Each row is a point. Two turns around zero, p and q, are shown by what they do to some points. Where does a point land after both, in the order given? Backwards means that the second turn is done in reverse. Each puzzle has new turns, and all numbers are rounded.
In the rows, 128 means zero.

Turn p:
[109  95] => [117  91]
[ 93 152] => [ 88 143]
[153 119] => [154 125]
[141 120] => [143 123]
[144 154] => [137 157]
Turn q:
[119 150] => [115 148]
[106 136] => [105 132]
[159  97] => [164 103]
Where do these land?
p, then q: [151 137] => [145 146]
p, then q: [128 154] => [117 152]
q, then p backwards: [105  93] => [103  94]

Turn p:
[109  96 109] => [ 94 104 123]
[167 156 110] => [160 145  92]
[104 141 156] => [124 146 163]
[132 118 137] => [133 117 135]
Turn q:
[147 128 106] => [149 125 109]
[140 100 148] => [130  96 146]
[128 129 104] => [132 131 104]
[125 139 185] => [119 134 185]
[103 157  91] => [117 166  92]
[126 115 134] => [122 116 132]
Where do these land?
q, then p: [110 139 114] => [115 148 119]
p, then q: [111 124 158] => [121 125 162]
p, then q backwards: [133 146 103] => [118 141 101]
q, then p: [163 122 173] => [166 100 161]
p, then q: [123 110  93] => [104 124  96]

Turn p:
[ 91 118 106 128] => [101 116 103 149]
[137 126 161 143] => [132 132 165 130]
[127 115 103 133] => [135 110 109 137]
[161 170 157 132] => [155 173 154 112]
[116 132 110  88] => [107 129  96 103]
[113  94 105 116] => [113  91 107 128]
[151 141 154 156] => [153 145 162 137]
Turn q:
[109 149  96 134] => [ 94 118 103 125]
[132 164  83 130] => [101 130  79 112]
[145 111 169 132] => [159 146 156 142]
[111 143 124 136] => [105 130 125 134]
[169 133 154 125] => [162 163 128 125]
[ 98 100 145 101] => [125 104 173 116]
[133  96 126 139] => [150 106 131 143]
Where do these land?
p, then q: [107 173 150 130] => [ 86 162 123 132]
p, then q: [141  85 138 153] => [167 120 153 151]
q, then p: [122 102 104 107] => [122  93 129 106]
p, then q: [136 121 118 152] => [148 130 118 145]
q, then p backwards: [134 159 130  98] => [132 150 142  93]

Turn p:
[179  91 134 101 174 118] => [177 100 102 109 175 105]
[124 110 131 128  95 122] => [126 103 140 139 104 126]
[ 75 167 125 155 112 111] => [ 72 156 164 135 117 143]
[139 132 118  98 129 133] => [132 125 107 106 121 115]
[149 141 106 148 126 124] => [138 152 135 141 125 103]
[103  99 115 124 122 146] => [110 107 104 151 121 137]
[126 156 166 143 139 143] => [140 155 143 116 133 167]
Turn q:
[126 145 120 101  93 120] => [160 132 105 110 109 115]
[120 121 154 107  93 107] => [140 103 121 118  93 101]
[135 122 118 142 112 137] => [138 135 124 149 121 136]
[141 127 117 165 149 133] => [121 138 145 157 155 139]
[ 87 126 135 137 105 118] => [112 129 101 139 111  96]
[190 107 120 173 151 146] => [140 127 177 174 151 173]
[105 147 144 103 148 149] => [102 148 130  89 122 127]
[149 138 121 153 163 117] => [127 130 154 139 170 132]
[ 99 118 121  70 137 124] => [114 109  93  77 121 136]
Where do these land?
p, then q: [113  99 122 105  99 106] => [113  90 105 146 107 127]
q, then p: [135 122 144 115 160  95] => [128  91 117 119 158 139]
p, then q: [123  98 146  96 118 156] => [136 121 104 145 113 172]
p, then q: [152 167  97 124 155 100] => [142 119 132  86 163  92]
q, then p: [110 140  95 153 129 136] => [114 169 128 136 142 117]
p, then q: [161 129 146 153 137 159] => [157 151 162 137 137 147]
q, then p backwards: [101 141 145 150  98 144] => [131 147  87 141 105 139]

Turn p:
[124 144 133 108  92  94] => [ 99 153 167 135 134 121]
[123 136 157 148 166 101] => [152 131 122 163 162 149]
[149 143 131 110  89 157] => [112 143 145  84 105 141]
[137  88  88 123 131 117] => [143 112 129 130 113  76]
[136  89 107 105 140 138] => [143  91 134 115 118  98]
[123 156 157 166 135 114] => [135 159 114 156 141 162]
[130 147 101 108 138 157] => [113 118 107  90 138 119]
[101 121 151 155 133 146] => [126 116 107 152 112 159]
Turn q:
[ 97 152  99 139 158 115] => [103 141  91 102 121 154]
[127 105 105 156 133 156] => [141 140 118 160 135 163]
[162 121 128  96 117 140] => [157 101 130 141 116 104]
[122 150 144 114  98 131] => [129 142 149 119 104 104]
[165 128 142 166 107 115] => [104 134 138 170 148 101]
[122  87 141 133 118  99] => [111 102 163 132 148 143]
[102 154 137  92 165 140] => [152 135 106  72 124 126]
Where do these land?
q, then p: [146 111 100 138 126  86] => [122 100 108 161  99 119]
q, then p: [ 99 124 168 126 126 147] => [135 130 147 106 159 159]
q, then p: [147 131  97 160 143 111] => [116 122  84 145 118 108]
p, then q: [142 100 108 129 132 139] => [116  98 140 142 121 118]
q, then p: [157 131 126 124 144 113] => [138 119 123 147 131 100]
q, then p: [130 164 147 127  90 134] => [107 164 154 148 142 139]
p, then q: [ 74 136 150  91 135 165] => [165 131 154 117 132 192]

Turn p:
[ 96 113 103 109 127  88 126 142] => [ 92 114 116 101 132 100 158 132]
[136 128 129 121 125 183 145 142] => [147 142 112 132 127 180 129 137]
[101 104 172 152 154  97 102 151] => [102  78 156 158 160 111 130 150]
[118 133 108 135 128 111 161 120] => [119 153 126 128 134 116 155 108]
[140 129 132 113  87 136 129 139] => [149 121 133 113  95 140 142 136]
[138 134 107 138 162  70 137 137] => [125 135 114 135 158  65 143 126]
[146 135 104 118 163 110 179 154] => [149 159  98 125 170 109 165 131]
[153 151 111 161 109 181 104 100] => [139 154 114 158  82 153  81 115]
[136 110 150 131 112 148 115  98] => [137 109 146 128 115 150 104 104]
[131 115 139 104 128 153 112 125] => [134 111 125 109 129 154 108 134]
[112 156 153 126 113 132  98 100] => [114 133 168 121 107 129  94 135]
Turn q:
[119  85 138 116 115 106 113  76] => [104  93 144  92 110 129 106  87]
[158 153 145 106 149 124 144 110] => [172 124 144 108 153 121 135 124]
[125  95 148 123 123 151 191 148] => [105  99 168 135 142 140 170 165]
[113 164 143 149 152 118 127 129] => [136 151 130 148 162 109 110 121]
[117  84  94 117 133 148 148 139] => [ 94  98 104 120 122 135 161 147]
[125 112  98 120 101 123 147 130] => [111 122 125 127 100 124 163 122]
[139 135 151 154 142  99 103 136] => [146 125 133 151 127 111  84 126]
[135 161 121 160 117 148  90 136] => [144 164 105 157 122 155 106 119]
[120 163 114 107 120 135  88 148] => [139 177 100 113 113 128 115 139]
Where do these land?
q, then p backwards: [149 101  96 138 136 113 103 114] => [150  91 103 133 113 133 102 125]
q, then p: [ 90 118 122 118  98 160 158 117] => [104 157 155 118 148 168 148 131]
p, then q: [152 122 147 167 125 115 116 139] => [131 100 137 165 112 130 110 118]
p, then q: [141 150 101 122 100 171 157 145] => [154 162 123 139 121 157 175 129]
p, then q: [119  90 154 153  91 113 100 111] => [ 89  95 162 126 107 152 108 111]
q, then p backwards: [127 157 127  99 164 142 111 162] => [150 160 112  98 161 132 129 157]
p, then q backwards: [150 139 159 107 146 124 133  97] => [137 151 170 118 143 118 121 105]
q, then p: [144 174 113 103 125 122 120 148] => [165 160 122 121 114  99 134 142]
q, then p backwards: [126  98 142 115 147  98 154 112] => [120 105 150 116 128  85 109 123]
q, then p: [ 81 131 118 158 149 124 127 135] => [ 77 141 126 147 140 106 124 130]
